Each wall is flat, endless, passes through zero and stands at right angles to its row. A trip goes straight from one point to another. List the walls that it crosses, first one first.

Walls:
(1): [-7.7  2.9  4.1]
(2): [-3.9 -6.2  9.4]
(3): [-1.8  1.3  3.1]
(4): [-3.4 -3.2 -5.4]
(5): [  1.5  -1.4 -10.4]
(6): [ 8.5 -3.4 -1.2]
Trips:
[-5.2 -0.8 -4.3] to [ 1.5  3.2 -4.9] -> 1, 6
[-7.6  0.0 -0.3] to [0.0 3.0 4.1] -> 4
[ 2.8  1.0 -8.3] to [-7.4  4.7  3.8] -> 6, 1, 3, 5, 2, 4
[-2.0 -4.4 -5.9] to [-9.7 -0.2  0.9] -> 6, 1, 2, 3, 5
[ 7.3  5.7 -5.7] to [-2.7  1.9 -2.7] -> 4, 6, 1
[4.5 6.7 1.0] to [-3.1  6.0  1.0] -> 1, 6
[-2.9  0.4 -3.9] to [-6.9  2.7 -0.2] -> 3, 5, 2
[-3.4 -4.4 -0.7] to [-5.9 -2.2 -4.5] -> 2

Walls:
(1): [ 3.5 -2.8  1.2 -0.6 -8.1 -9.3 -4.7 -0.6 -1.7  0.2  1.6]
(2): [ 0.0  7.4  3.1 -4.6  0.8 -3.5  6.0 -1.0  2.7  3.0  1.4]
(3): [ 7.1 -3.6  7.0 -1.6  2.8 -2.3 -4.6  5.5  2.8 -2.4  5.6]
(4): [-5.8 -2.7  3.3 -2.6 -1.3  5.5  0.7 -2.2 -3.6 -5.9 -5.1]
Trips:
[-1.6 -2.5 -2.9  3.0  3.9  2.5  6.0  0.2 -2.1  3.5 -9.2] to [ 1.4 -2.2 -4.3 -2.9 -5.3  0.1 -5.3 -1.3  3.9  5.9 -5.1] -> 1, 4
[ 7.2 -0.5 -0.8  5.4  4.1 -0.3 -0.4  1.5 -5.0  6.9  8.1] to [ 3.5  2.6 -3.7  3.2 -5.9 -6.5  8.3 -0.1 -1.0  6.9 -2.6] -> 2, 3
[ 2.7 -0.1  5.3 -8.0  0.6 -6.2 -5.8  3.8  2.1  3.9  5.7] to [  8.0   2.2   9.5   9.6   0.4  -7.1 -10.1   2.9   7.9   3.7  -4.9] -> 2
[ 1.3 10.2 -2.3 -0.5 -3.9 -3.6  3.1 -0.5 -1.7  2.7 -2.0] to [ -4.2  -3.0   3.2 -10.6   3.6  -4.4  -3.4  -4.6  -2.6  -3.0  -6.0] -> 4
[ 4.8  1.9  0.0 -3.4  1.1  4.1 -4.8  6.5 -2.4 -3.2 -7.1] to [-5.2  1.9 -0.3 -2.0  3.3  1.1  1.5 -3.2 -4.8  3.2  2.4] -> 3, 2

Walls:
(1): [-10.0   7.4  -0.7   6.8   6.2  -5.2 -11.1  -2.3  -2.2   1.2   5.8   1.0
   5.0   7.6  -2.6   4.3  -8.3  -0.5   6.5   3.4   3.6  -3.6  -2.1   3.1
   4.8  -0.5  -2.1  -4.6   7.1  -0.2   4.4   1.5]
(2): [-3.3  5.2 -1.4  8.9 -3.2  3.6 -0.9 -0.2 -6.2  5.1 -4.3 -2.5  0.1 -9.8
  3.8 -4.5 -0.4 -6.8 -0.8  6.6  4.0  5.2 -1.6 10.9 -3.6 -4.9 -1.5 -4.5
  6.4  4.1  4.3 11.0]
(3): [-3.9 -1.5 -0.3  5.1  4.2 -5.4  0.2 -1.7 -0.8 -3.1  1.8  2.1 -5.0  5.1
 -3.6 -7.6  4.4  1.3 -1.9  1.6 -5.7 -1.7  2.8 -6.6 -5.3 -5.7  5.6 -4.6
  2.3  2.8 -0.8 -3.8]
(4): [  1.4  -5.7   5.1   3.7   0.2   3.7  -8.4  -1.5   5.7   4.7  -2.3  -1.6
   1.6   3.0  -2.6   1.0 -11.1   1.0   4.4   0.1   5.4  -4.8  -1.1  -4.8
  -1.9  -2.5  -6.5  -2.2   1.0   2.2  -3.0  -6.5]
(5): [ 2.7  2.9  1.8  4.8 -9.5  3.3 -5.0 -1.0 -4.0  8.3  3.2  2.9  1.6 -1.6
 -4.1 -1.4  6.0  1.2  0.0  1.3 -1.4 -4.6  2.9 -2.3  4.8 -5.1  1.2  0.0
 -6.4  0.5  4.3  1.3]
(6): [ 5.9 -3.9  4.2 -4.7  3.6  0.7  1.5  3.6 -0.2 -2.0  1.5 -6.0  5.2  2.6
 -2.0  3.8 -0.6 -2.7  3.4 -5.5  2.4  3.8 -5.2  2.3  4.6  0.0 -3.2 -4.8
  2.9 -1.5  3.5  9.4]
(7): [-4.1 -3.3  4.1  0.3  0.3 -0.3 -1.6  4.3  0.1 -1.9  8.7 -2.0 -1.4  4.4
 -2.3 -0.5  0.2  4.7 10.2  7.6  6.0 -1.6  2.5  3.0 -1.2 -8.3  6.2  1.7
  9.6  8.7 -5.1 -0.9]
Trips:
[  4.1   5.3   7.3  -3.9  -0.1   4.6  -8.3  -1.8   1.4   1.9   5.1  -7.3
   1.3  -2.3   0.8   3.2  -0.4   0.6   1.7   5.0   5.1   3.5  -1.6  -5.3
   1.0  -3.5   1.8 -12.4   3.3  -0.9  -3.8  -5.9] to [-2.1  6.6  5.8  2.2 -3.0 -3.0  1.5 -7.3  0.4 -2.3  1.7 -2.4  1.7  6.5
  9.8 -6.4 -4.7 -5.1  0.7 -2.1 -3.2 -3.7 -4.3  3.9  1.6  1.5 -5.3  2.8
  1.9 -2.3  1.8  3.1] -> 5, 7, 4
[ 0.3  0.8 -6.2 -5.4  5.1  2.5  5.0  3.9 -8.5  3.0  7.3 -1.8  1.8 -0.2
  1.4  0.4 -1.5 -4.0 -2.9  0.0 -2.0  4.8 -3.9  3.1 -3.9 -1.0 -1.6 -4.4
  3.5  1.9  3.8 -1.9] to [ 1.2 -1.4  9.9  2.4 -1.4 -4.3  5.0 -3.6  2.4  4.0 -2.5  0.1 -0.9 -1.1
 -3.3  5.2  3.6  2.1  3.0  1.8  0.4  3.8 -0.4  6.9  1.5  1.2  2.1  5.4
  3.8 -4.0  4.3 -2.0] -> 7, 1, 5
[-6.7 -1.8 -2.2 -6.3 -1.2 -0.1 -1.6 -5.3  1.4  5.2 -1.1 -0.3 -2.2 -3.8
 -2.5 -6.8 -3.5 -4.7  4.3 -7.4 -0.3  0.0  2.6 -8.5  0.6  7.8  0.9 -6.0
 -0.3  2.1 -3.2  2.8] to [ 2.2 -3.0 -2.3 -1.9  0.8  1.9 -1.0  2.5  0.8 -3.5  3.6  1.7 -7.4 -9.6
 -0.6 -3.5  4.9  5.9 -2.5  0.7  1.9  3.1  7.3  1.5 -2.5 -0.4  1.9 -3.4
 -4.2  4.6  1.0 -6.6] -> 5, 4, 7
